Every row gives one point. The ring and each string are closed loops that go straight from each point to the next, and from the last back to the first. Before rounding, they use only three directions, however many columns there are. How many times does the string pass through the ring? Passing back the other way cancels.

Ring, 9 rows:
[[ 44 -33   1]
 [ 70  -9  40]
 [ 74  30  59]
 [ 45  68  48]
 [ 13  71  24]
 [-22  49 -13]
 [-32  11 -46]
 [-20 -14 -53]
 [ 16 -35 -31]]
String, 21 rows:
[[ 46   4 -14]
 [ 27   6   4]
 [ 26 -49  21]
 [ 19 -20   5]
 [ 21   1 -29]
 [ 16   5 -44]
 [ 15  10 -24]
 [  1   7 -70]
 [  5   7 -34]
 [  8   0   0]
 [-19 -33 -28]
 [-26 -49 -53]
 [-10 -37 -75]
 [ 13 -18 -71]
 [ 22 -37 -51]
 [ 32  -2 -28]
 [ 27   5   1]
 [ 36 -26  20]
 [ 58 -54  32]
 [ 69 -47  23]
 [ 70 -29  -1]]
Times through: 2
String (14 x 3):
[[ 89 -48  55]
 [ 65 -54  30]
 [ 50 -36 -28]
 [ 30   3 -41]
 [ 20  10  -5]
 [  0 -34 -18]
 [-16 -73 -59]
 [  7 -44 -69]
 [ 28 -12 -38]
 [ 41 -10 -23]
 [ 36  13  -7]
 [ 33  -7  29]
 [ 70 -31  64]
 [ 86 -29  58]]
Times through: 2

Ring:
[[-14 -61  -2  77]
 [ 46 -58 -22  30]
 [ 49 -20 -21 -17]
 [ 26  11  -8 -64]
 [-23 -14  11 -24]
 [-51 -27  16  39]]
String (11 x 4):
[[-66 -37  22  47]
 [-72 -39  19  95]
 [-44 -32   6  89]
 [ -7 -28  -4  45]
 [ 36 -61 -16  14]
 [  9 -17  -7   5]
 [ 11  31  -9 -29]
 [ 21 -19  -8 -24]
 [ 31 -23  -7 -60]
 [ -2 -11   9 -79]
 [-60   2  23 -10]]
Times through: 1

Ring:
[[  8 -22  -1  15   6   4 -64  81]
 [-12 -17  23  10  11 -11 -45  56]
 [ -6  -9  43   4  16 -13  22   8]
 [ 20 -10  36   4  18   2  62  -7]
 [ 44  -6   3   8   4  15  39  11]
 [ 32 -14 -15  14  -1  14 -38  64]]
String (32 x 8):
[[ 20 -12  26   7  15   4  35  13]
 [ 35   8   0   4  -9   5  32  -5]
 [ 54  15  -8   3 -14  12  60 -24]
 [ 48 -12  12   8  13  20  60   7]
 [ 34 -38  30  14  37  23  44  44]
 [ 26 -21  17  11  17  12  16  38]
 [ 32   1  -2   7  -6   6   9  17]
 [ 45  21 -23   4 -27   6  13  -5]
 [ 60  13 -25   7 -19  17  30  -1]
 [ 50 -20   6  12  16  25  41  30]
 [ 30 -33  28  13  32  19  35  42]
 [ 21 -17  19   9  15   7  16  30]
 [ 34   6  -1   5  -8   5  22   3]
 [ 47  22 -11   1 -21   6  46 -26]
 [ 32  -4  33   2  15   6  86 -24]
 [  0 -40  84   6  57   1  95   2]
 [ -9 -40  71   9  50  -2  45  30]
 [  3 -23  37   9  24  -1  14  33]
 [ 17   4  14   4  -3  -4  20   1]
 [  5  11  26   0  -4 -15  32 -19]
 [-25 -14  62   2  25 -22  23   6]
 [-29 -29  66   7  36 -17   5  34]
 [-28 -41  68  10  45 -12  -4  55]
 [  3 -13  26   7  12  -5  -1  29]
 [ 26  21  -8   2 -23  -5   6  -7]
 [ -1   8  25   1  -4 -16  11  -5]
 [-29 -18  67   3  29 -22  23  10]
 [-10  -1  49   0  12 -19  39 -15]
 [ 17  12  15   1  -8  -8  31 -15]
 [ 17   1  17   4   1  -3  24   2]
 [  6 -21  41   8  25  -1  29  23]
 [  3 -33  60   8  42   2  54  20]]
Times through: 4
